Every row gives one point. Examples show where two turns around zero, p and q, send a point. Write where each new point lands after one turn and then the other. Backwards means that the second turn is done in reverse. Each puzzle has new turns, and all numbers are rounded.

Turn p:
[31  3] -> [ 27 -16]
[ 12 -13] -> [  2 -18]
[-43  10] -> [-29  33]
Turn q:
[27 19] -> [-31  11]
[-34  -4] -> [ 23 -25]
[-9 -8] -> [12 -3]
[-23 -26] -> [35 -4]
[38 20] -> [-38  19]
Where do these land?
p, then q: [ 7 25] -> [-25   7]
p, then q: [28  0] -> [ 0 28]
p, then q: [-35 -25] -> [ 25 -35]

Turn p:
[ 19 -38 -11] -> [ 25 -27  24]
[-5 18 26] -> [-26  18   4]
[-19  -7 -20] -> [  5 -18 -21]
[ -7   3 -12] -> [  5  -3 -13]
[12 25 16] -> [-9 30  6]
Turn q:
[-10  18 -30] -> [  9  19 -30]
[5 9 7] -> [  5 -11  -2]
[  1 -37 -16] -> [-31  23  12]
[12  3  6] -> [ -4 -13  -1]
[ 3  3 48] -> [ 16 -33  31]
[-11   4 -15] -> [  5  16 -10]
Where do these land?
q, then p: [ 29 -27  -8] -> [-25 -22 -23]
p, then q: [-7 24 -9] -> [  4   8 -25]
p, then q: [ -9 -10 -14] -> [-18   7   1]
p, then q: [-13  13  32] -> [32 17  6]

Turn p:
[-12  20  24  32  26  10] -> [-23  24  14 -14  37  -5]
[ 23   5  -6  16 -22  17] -> [ -3  19 -13  29  -6 -14]
[ 19 -18  14   7 -20 -14] -> [ 28   3   5  11  -3 -24]
[-30   0 -20  -5   7 -37] -> [  4 -12  -9 -47 -16   2]
[ -2  -3 -18  -9  31  -2] -> [-13  -1  18 -14 -16  21]
[ 14 -24 -12 -24  -7   6] -> [ 18 -12   4  19 -22  15]
[ 23   9  24 -22   9  10] -> [-10 -21  23  25  11  -4]
[-35  11  -6   4 -24  10] -> [  0   0 -41 -10  15   9]
Turn q:
[-18 -23 -17 -19 -26 -11] -> [-25  29 -18  -7 -18 -12]
[ 9 15 -8 -2 31 20] -> [ 16 -18   0   1   3  34]
[  4  10 -11  23   5 -12] -> [-13 -19   6  18   5  -1]
[-7 31 14 14 14  6] -> [24 -8 13 26 10  7]
[-6  6 14 22 32 -4] -> [ 17 -26  22  14 -12   3]
[  0 -18  25  15 -33  33] -> [ 26  -1 -29 -14  12 -39]
[  9 -26  -5 -28 -30 -15] -> [-27  29  -7 -30   0 -14]
[  9   5 -12 -26   7 -17] -> [-18  15  13  -9   1  22]
Where do these land?
q, then p: [ 4 -6 14 14 19 15] -> [ 20   0  14  17 -12  -2]
q, then p: [ 17   0 -11  -4 -17 -14] -> [ -8  -8   0 -22   9  15]
q, then p backwards: [ 30 -39   5  -9  22  24] -> [-40  -5 -12 -17   9 -38]
q, then p: [-34 -17  22   5 -15 -11] -> [  3  -9 -14 -10  -8 -43]
q, then p: [ -9  -7 -10  10   2  18] -> [  7  10  -8   4 -20   3]
q, then p: [  1  48 -21   3  20   7] -> [-10  45  11  16  18  18]
q, then p backwards: [-26 -11   9 -14  22  -4] -> [ 15 -24 -25   0   6  -9]
q, then p: [  7  23 -17  -1 -14 -39] -> [-10  11  -3 -30  37   7]
q, then p: [  8   9   9  -4 -39   4] -> [-27  -6  15 -26 -11  -4]
